Every row gives one point. Each copy is the shape, with its points in the same order, stretched, turned, moved and blurred by noise. Say if it was mirrored as well.
In the rows, 128 means zero.

Shape (6 x 3):
[[105 173 118]
 [198  94 153]
 [ 72 160  96]
 [141  91  89]
 [135 175 143]
 [207 186  94]]
Copy 1 (6 x 3):
[[157 151 146]
 [116  35 103]
 [155 199 128]
 [138 130  74]
 [147 105 148]
 [202  52 116]]
Copy 1 is: only turned
Copy 2 (6 x 3):
[[133 137  93]
 [133 102 200]
 [100 140  83]
 [ 77  69 158]
 [157 144 129]
 [170  65 127]]
Copy 2 is: only turned
Copy 3:
[[ 84 132 108]
 [163 152 168]
 [ 77 100 116]
 [114 106 174]
 [126 148 106]
 [ 97 186 168]]
Copy 3 is: mirrored
Copy 4, 6 rows:
[[ 92 120 160]
 [197 103 156]
 [ 83 127 125]
 [156 110  98]
 [115 110 181]
 [138  48 172]]
Copy 4 is: mirrored

Shape, 7 rows:
[[179 105 166 179]
 [160 144 111  90]
 [143 153 132 160]
 [121 140 133 124]
 [110 157  87 132]
 [115 140  48 114]
 [148  74 178 178]]
Copy 1 (7 x 4):
[[ 61  66 152 130]
 [110 155  85  98]
 [ 91 120 156 106]
 [125 120 131 119]
 [114 177 148 112]
 [104 221 111 144]
 [ 78  43 162 169]]
Copy 1 is: mirrored
Copy 2, 7 rows:
[[184  83 109 200]
 [ 77 148  72 126]
 [158 161 101 167]
 [132 141 102 132]
 [109 201 115 122]
 [ 74 209 140 116]
 [201  60 142 179]]
Copy 2 is: only turned

Shape (7 x 4):
[[136 154 119 188]
 [182 112 137 147]
 [131 150 118 107]
 [ 94 117 154 114]
 [ 64 137 130 219]
 [127  72 120 112]
 [132 128 152 112]]
Copy 1 (7 x 4):
[[131  41 125 141]
 [176 125 133 143]
 [100 135 120 108]
 [ 94 155 138 182]
 [ 96  17 116 212]
 [132 191  88 174]
 [120 150 148 149]]
Copy 1 is: mirrored
Copy 2 (7 x 4):
[[169 151 157 175]
 [136 137 144  85]
 [101 149  97 152]
 [166 154  86 124]
 [249 153 145 204]
 [147 102  94  82]
 [130 164 103 119]]
Copy 2 is: mirrored
Copy 3 (7 x 4):
[[111  92  79 114]
 [138  69 115 155]
 [117 130 119 148]
 [146 156 131 115]
 [128 132  89  51]
 [142 113 181 118]
 [144 133 117 143]]
Copy 3 is: mirrored

Shape (9 x 6):
[[158 144 176 142 121  89]
 [126 116 106 162 188 171]
 [119 153 118 180  68 187]
 [ 75  84  87  71  85 189]
 [ 96 150 124  93 178  89]
 [ 71  76 165 108 147 118]
 [ 89 132  86 120 117 134]
 [136 193 149 132 132 193]
 [164 129 126 139 162 141]]
Copy 1, 9 rows:
[[116 130  97  89  84 148]
 [149 176 179  84 162 116]
 [ 86 107 146 195 111  73]
 [ 80 110 125 175 242 100]
 [136 190  85 111 172 153]
 [ 83 158 149  90 140 180]
 [102 162 106 153 178  98]
 [151 114 131 188 131 118]
 [148 143 131  77 152 115]]
Copy 1 is: only turned
Copy 2, 9 rows:
[[121  76 163 143 101 121]
 [ 86 133  59 134 154 124]
 [123 167 111 166  88 221]
 [205 246 114 147 125 129]
 [123 117 175  70 171  85]
 [115 177 151 137  97  50]
 [157 181 127 103 125 142]
 [ 97 117 148 158 182 190]
 [123  91  95 147 144 119]]
Copy 2 is: mirrored
Copy 3:
[[104  88 130 103 100 135]
 [172 172 111  97 123 168]
 [118 160  45 135  25 159]
 [ 75 219 148 210  96  82]
 [120 132 150 125 174  76]
 [132 163 195 167 120  71]
 [116 140 103 174 109  96]
 [100 203  80  57  69 142]
 [131 147 129  85 131 162]]
Copy 3 is: only turned
Copy 4:
[[128 159 115 125  83 100]
 [160 135 158 184 164 110]
 [ 64  68 198 109 119 138]
 [141  78 174  75 157 197]
 [166 197 136 149 107 145]
 [172 177 138  86 171 120]
 [104 129 152 130 132 173]
 [142 106 232 125  76 115]
 [162 134 131 172 118 113]]
Copy 4 is: only turned

Shape:
[[ 89  80  93 159 137 138 112  98]
 [ 76 105  87 121 130  62  66 145]
 [147 138 163 152  92 117 170 131]
 [ 63 107 123 130 126 104  71 183]
 [ 56 109  84  97 136 127  75  97]
 [146  95 108 149 101 161  82 115]
 [134 197 135 149 151 130 156 167]
 [147 129 125 140  58 168 154  96]
 [131 127 147 155  92 149 181 110]
 [162  99 164  95 137 122 149 181]
 [113 105 114  95 176  65  98 183]
 [ 72  80 123 160 114 171  92  93]
 [157 177 201 129 107 146 166 114]
 [193 135 194 159 113 114 150 115]]
Copy 1:
[[162 166 172 125 157 181 180  96]
 [134 206 166 139 185 150 125 168]
 [137  83 162 124 104 126 137 135]
 [147 191 141  97 171 164 110 163]
 [109 237 119 129 178 151 145  98]
 [166 135 137 110 174 131 217 133]
 [177 168 124 127  86 119  81 144]
 [114 123 158 100 114 111 199  93]
 [129  98 173 113  91 144 163  95]
 [123 101  87 114 110 170 128 183]
 [140 176 113 150 154 167 101 206]
 [147 148 159 107 169 177 186  70]
 [131  83 112 136 116 114 107  99]
 [155  29 147 160 139 122 149 138]]
Copy 1 is: mirrored
Copy 2:
[[ 80 126 174 124 124 122 106 138]
 [168  57 188 126 115 116  65 185]
 [159 168  86 107  81 103 159 142]
 [151  35 185 109  81 161 102 153]
 [111  87 210 108 145 156 124 180]
 [123 133 130 181 105 153 131 133]
 [164 123 117  61 116  96 215  58]
 [117 168  82 152  85 123 190 160]
 [112 180  95 108  87 113 176 139]
 [169 108  64  97 137 159  99 132]
 [186  56 147  89 165 131  60 141]
 [ 70 131 190 132  89 171 133 153]
 [182 198  91  84 101 131 220 112]
 [205 211  75 128  98 111 144 115]]
Copy 2 is: only turned
Copy 3:
[[195  93 112 137 123 176 184 124]
 [230 130  81  83  72 147 199 148]
 [ 97 137 118 194  95 114 130 154]
 [198 133  86  84 113 137 237 171]
 [185  53  85  60  98 173 201 157]
 [143 104 159 114 101 161 176  93]
 [ 96 180 112 136 145 162 111 156]
 [ 63  93 117 162  91 142 133 103]
 [ 98 111 108 187 116 133 140 140]
 [133 112 131 117 137  75 148 152]
 [213 132 103  74 112 110 165 168]
 [174  72 131 131 127 186 236 139]
 [ 52 110 145 187 108 124 123 178]
 [106 145 191 215  90 112 119 151]]
Copy 3 is: only turned
Copy 4:
[[117 164 135 171 119  98  53  72]
 [156 195 113 156 110 172 134  70]
 [121 139 119  72 154  71 136 166]
 [173 184  94 140  78 139 123  84]
 [133 168 171 191  91 163  90  34]
 [171 147 129 122 150 130  42 123]
 [164 109 134 149 133  78 208 152]
 [134 117 163  67 160  66  85 120]
 [114 134 145  83 146  50 107 133]
 [135 128  94  76 102 150 120 176]
 [141 159  81 150  85 206 155 117]
 [152 168 155 156 109  74  32  84]
 [151 129 172 104 145  59 152 201]
 [150 150 136 104 170  93 127 222]]
Copy 4 is: only turned

Shape:
[[ 89 160 203  87  99 112 162 125  70]
 [166 169 185 124 102 109 192 192 136]
 [153  79 188 124 130 127 104 100 141]
 [ 91 131  90  89 174 150 188 149 136]
 [131 100 131  91 144 130  99 197 182]
 [131 133 133 116  71 112 190 133 179]
 [167  83 177 101 172  94 111 176 101]
 [ 98 147 205 102  76 173  93  93 114]
 [185 140  87 144 162 137 121  94  78]
 [103  89  82  78  87 108 156 100 107]
 [ 84 146 177 194 111 183 108 170  87]
 [ 67 165 132 151 159 116 141 176 165]
 [153 138 115 177  72 153 166 103  77]
 [ 70 106  89 175  92 178 137  93  91]]
Copy 1, 14 rows:
[[ 62 132 143  86 117 151  97  81 184]
 [100 172 128 145 205 152  98 118 189]
 [120 127 164 171 142  90 138 118 127]
 [ 55 148 104 103 138 188 162 143  78]
 [121 180 127 141 196  74 134 151  81]
 [120 150 113 166 163 167 101  76 132]
 [ 70 166 128 150 160  72 170 158 144]
 [147 108 193  88 116 138  88  92 161]
 [114  96 102 116 116 173 207 149 156]
 [115 156  85 133  83 162 173  64 115]
 [140 132 195 105  87 165  57 207 155]
 [ 67 117 104 105 155 152  52 167  83]
 [152 121 142 140  87 221 139 119 190]
 [146 116 158 115  37 213 119 145 111]]
Copy 1 is: mirrored
Copy 2, 14 rows:
[[115  52 131 104 134 160 176 156  89]
 [107 131  96 131 101 220 171 163 135]
 [167 103 152 164 133 163 147  67 124]
 [148 117  79 122  61 129  91 125  88]
 [204 170 137 107 122 177  80 103 119]
 [114 141  46 121 126 154 168 104 130]
 [173 133 192 123  90 217 114  78  98]
 [161  37 140 132 172 119 157 148 144]
 [ 86  85 111 156  56 139  89  79 166]
 [131 106  82  62  99 117 137  53 108]
 [105 118 191 140 106  79 111 222 153]
 [119 163 121 140 131 122  73 166  95]
 [ 53  93  96 131  66 101 163 130 183]
 [ 92 110 122 115  79  17 118 138 146]]
Copy 2 is: only turned

Shape, 14 rows:
[[117 106 111 134 111 175 118 150 121 124 136]
 [114 133 163 163 108 138 105  90   7 120 126]
 [137  94 137 152 124 118 105 156 140 134 120]
 [176 131 112 121 133 137 114  88  92 124 126]
 [119 126 141 117 132 149 134 144 130 111 131]
 [128 134 200 215 125 127 117 150 139 129 127]
 [124 118 113 122 130 135 110 139 136 138 109]
 [127 130 118 167 110 122 114 149 134 134 126]
 [127 127 121 130 116 139 106 156 140  93 126]
 [138 134 125 122 115 136  93 134 140 146 133]
 [115 111 115 126 107 134 114  96 121 112 131]
 [114 130 123 136 148 137 148 150 110 130 135]
 [113 131 120 173 203 123 101 125 128 129 119]
 [121 137 134 121 118 171 152 147 131 105  94]]
Copy 1 (14 x 11):
[[ 72 139 123 114 111 120 123 119  85 126  79]
 [119 112  37 150  86 173 136 137 175 104 107]
 [ 97 139 147  71 156 113 145 112 146 129  97]
 [159 130 127 164 101 196 132 103 156 148 103]
 [118 154 126 128 118 109 115 128 109 139 119]
 [ 73 144  55  43 201 110  88 128 168 151 141]
 [116 137 137 118 129 121 145  93 107 119 106]
 [ 88 113 118 116 164 109 133 101 127 124 106]
 [117 139 136 125 141  98 130  98 102 165  77]
 [126 136 135 124 125 114 116  71 129 136 111]
 [138 107 125 147 116 142 132 120 109 116  90]
 [ 87 137 116 131 122 123 133 139 117 124 146]
 [119 129  93  62 127 147 152 100  97 164 155]
 [105 177 114 147 139 136 122 127  87 129  98]]
Copy 1 is: mirrored
Copy 2 (14 x 11):
[[147 158 127 120 115 119 115 134  93 163 114]
 [146  50 190 110 123 141 156  45 114 101 111]
 [127 154 114 136 122 123 160 124 145 166 113]
 [136 119 183 126 147 117 113  75 170 159 130]
 [143 150 108 128 128 133 131 138 116 143 149]
 [161  68  97 117 148 143 188 150 154 110  91]
 [119 152 131 114 129 118 129 134 126 164 120]
 [133 119 113 123 132 112 141 121 129 150  96]
 [122 169  90 129 144 138 139 115 112 181 125]
 [110 137 123 136 152 139 127 144 132 147 109]
 [138 150 133 120 161 112 139 111 106 148 138]
 [147 131 119 120 106 115 121 119 143 126 132]
 [133 140 120  84 151 150 140 103 196 123 103]
 [155 125 126  97 114 124 114 140  86 176 148]]
Copy 2 is: mirrored
Copy 3:
[[150 147 120  87 146 131 113 147 177 128 163]
 [ 67 174 115 108 158 200 100 191  65 153 189]
 [148 125 146  99 129 151 159 121 120 149 137]
 [ 76 100  85  92 133 145 104 129 117 162 126]
 [148 145 118 121 140 128 117 142 130 121 130]
 [148 143 147 116 106 193 175 174  53 134 158]
 [126 115 130 111 145 114 129 137 144 137 140]
 [124 132 141  98 129 135 154 133 124 105 153]
 [146 140 132  73 137 118 128 131 141 105 120]
 [117  92 116  87 161 139 137 131 136 111 133]
 [120 119 139 111 145 130  95 121 130 112 156]
 [137 164 115 139 136 127 131 137 131 125 153]
 [154 133 118 129 124 109 152 148  71 174 173]
 [136 148 120 120 123 115 100 180 152 134 124]]
Copy 3 is: mirrored

Shape (16 x 12):
[[161 186  77 188 134 166 134 112 136  91 141 105]
 [100 125 179 119 168  79 123 179 180  86  94 116]
 [ 91 121 153 123 185  62  41 173 184  99  87 100]
 [116 117 134  92 128 181  35 115 101 111  87  99]
 [ 96 143 140 105  96 126  67  92  89 131  86  70]
 [157 125  86 163  93 112 123 117 152  76  98 140]
 [151 145 109 119 121 166 118  93 156 165 130 120]
 [115 121  97 183 137 167 137  95 138  91 115 120]
 [151 140 122 193 148 118 145 140 113 121 139 162]
 [175 122  84 125 126 170 131 124 100 107 158  75]
 [155 127 102 203 104 154 129 163 149 131 108 124]
 [145 156  69 131 142 146 121 126 106 128  82 125]
 [ 71  82 139 104 191  75  85 164 169  99  85 108]
 [155 124  70 196 127 125 125 110 135 129 152 121]
 [165 146  85 185 114 167 156 107 112 153  96  79]
 [192 122 120 143 144 162  96  71 110 119  96  90]]
Copy 1, 16 rows:
[[193 123  74 147 112 140 112 164 106 144 144 121]
 [ 77 135 108  93 107 210 126 161 155 170 126 135]
 [ 42  94  79  63 149 226  81 188 117 189 139 101]
 [120  49 112 187 165 110 118 179 131 127 139  94]
 [136  94  87 182 193 112 131 152 159 109 102 101]
 [153 113 100 124 112 135 103 105 102 168 147 134]
 [183 107 132 145 151 128 123 150 111 126 128 172]
 [146 119  83 147 106 144 130 146  97 134 169 141]
 [147 153 114  91  87 153 125 156 116 133 154 130]
 [216 110 124 184 156 105 140 141 153 136 160 114]
 [156 127 113 131  96 171  83 137 105 113 158 140]
 [187  76  88 152 136 104 116 153 149 115 138 128]
 [ 56  88  93  85 145 207 121 163 144 171 161 124]
 [174 136  92 100 131 150 107 141  86 142 170 139]
 [210 140  86 180 142 108 106 138 145  96 145 151]
 [174 110 102 174 167  71 108 161 121 166 162 131]]
Copy 1 is: mirrored
Copy 2 (16 x 12):
[[143 190  89 117 171  79  58 120 176  99 146  66]
 [162  72 165 153  99 157 197 163 211 131 177 140]
 [116  47 178 233  96 162 167 161 249 121 190 153]
 [124  83 139 193 126 160  63 124  96 103 149 154]
 [ 78  58 157 160  74 117  77 162 101 104 118 149]
 [119 148 141 129 189  72 100 129 198 164 123 154]
 [140 165  86 111 155 100 107 115 130  66  76 137]
 [ 98 157 144  97 177 124  72  94 159 113 149 116]
 [127 176 103 107 134 129 123 101 155 161 129  95]
 [160 176 147 143 198 126 108 113  80 112 107  70]
 [102 187 115 124 192 135 116 159 181 152 125 135]
 [124 191 128 134 108  95  80 114 109 114 119 143]
 [108  67 220 192 112 170 188 123 186 121 180 164]
 [ 88 186 126 130 193  95 103 101 173 138 110 100]
 [103 210 133  90 154 105  76 149 129 111  80 118]
 [161 154 140 143 154 123  55 114 142 104  64 117]]
Copy 2 is: mirrored
